Every row gives one point. Examples show where two turns around zero, p and q, send a point. Where does a point land after both, in the order given? Backwards means that the second turn is done in reverse. Each puzzle has new turns, and all numbers are rounded.
In the rows, zero is written as 128.

Turn p:
[125 112] -> [136 114]
[153 105] -> [162 127]
[106 167] -> [ 86 143]
Turn q:
[ 94 115] -> [117  93]
[137 110] -> [148 124]
[153 160] -> [119 168]
Where do these land?
q, then p: [ 83 118] -> [140  83]
q, then p backwards: [154 144] -> [151 148]
p, then q: [146 122] -> [133 146]

Turn p:
[159  85 167 107] -> [158 112 181 100]
[139 159 104 134] -> [125 161 108 142]
[ 96 135 140 120] -> [102 112 118 113]
[118 132 143 164] -> [104 118 141 156]
[127 129  86 115] -> [151 136  91 129]
Turn q:
[143 100 120 121] -> [147 106 130 112]
[140 101 107 126] -> [141 101 118 109]
[115 113 166 108] -> [131 127 175 134]
[141 104 122 143] -> [146 104 119 131]
[104 162  83 149] -> [ 84 136  81 128]
[103 153 135  95] -> [ 98 156 151 113]
[150 163 162 154] -> [149 166 122 168]
Where do these land?
p, then q: [ 88 123 120 132] -> [114  92 122 115]
q, then p: [149 133 121 150] -> [146 142 119 148]
q, then p: [109 126 150 145] -> [112 113 141 150]
q, then p: [106  94 125 107] -> [132  96 146 102]
p, then q: [188 164 124 105] -> [128 201 120 129]

Turn p:
[139 115 136 117 122  31 120 151] -> [ 86 129 152 155 118  45 149 123]
[123 122 143 177 120 140 112 145] -> [105 151 149 149 136 160 116 143]
[130 116 117 168 126 113 112  82] -> [132 172 127 158 127 139 139  90]
[146 137 138 129 137 121 117 117] -> [134 144 132 124 137 114 115 119]
[129 133 124 142 119 138 208 131] -> [157 120 165 100 105 150 177 146]
[124 111 139 107 115 147 111 151] -> [123 100 120 141 123 132 100 146]
[129 131 107 115 131 146 141 156] -> [133 112 112 116 129 133 138 161]
[138 136 103 111 146 138 124  91] -> [158 138  95 116 136 124 132 105]
[ 97 138 134 118 128 148 141 159] -> [109  95 130 107 130 150 130 147]
[131 146 123 109 118 139 109 110] -> [133 133 103 114 117 126 106 115]
[124 122 143 115 147 146 113 114] -> [140 116 122 128 149 135 106 112]
Turn q:
[139 131 136 122 121 126 131 171] -> [146 121 130 108 133 108 108 151]
[137 120 129  86 151 126 100 113] -> [135 111 141 106 130 157 118  89]
[120 164 155 161 154 147 137 142] -> [157 165 150 151 157 113 137 142]
[142 138 121 150  69 112 118 113] -> [110 119 102 169  98 128  98 147]
[149 112 140 146 100 145 121 135] -> [144 118 104 139 123 143 122 159]
[144 127 118 139 132  68 135 106] -> [105  92 119 158 134  98 126  98]
[ 65 119 128 132 149 150 141 115] -> [ 99 159 160 116 133 143 173 136]
[148 116 119  81 135 131 140 126] -> [144 112 123  93 105 129 130 101]
[108 125 105 136 141 149 128 131] -> [113 156 121 113 139 135 140 130]
Where do these land?
p, then q: [ 77 127 129 115 125 117 126 167] -> [ 93 124 142  99 131 138 164 155]
q, then p: [154  91 146 108 116 123 116 105] -> [164 117 121 165 115 150 125 139]
p, then q backwards: [162 136 114 158 148 103 124 117] -> [114 160 120 153 154 149 149 136]
q, then p: [137  97 136 111 117 154 131 161] -> [144 100 111 129 121 106 117 165]
p, then q: [145 151 128 166 117 121 152  89] -> [162 147 143 156  88 120 116 115]
p, then q: [144 126  88 134 119 114 115  82] -> [117 152  99 160 106 104 116 102]
p, then q: [127 145 150 123 104 148 112 130] -> [122 131 135 122 124 161 102 137]
q, then p: [ 91 126 127 129 152 140 122 138] -> [126 105 141  94 145 129 122 122]
p, then q backwards: [114 152 135 108 154 132 153 162] -> [113  86 131 117 140 116 129 164]
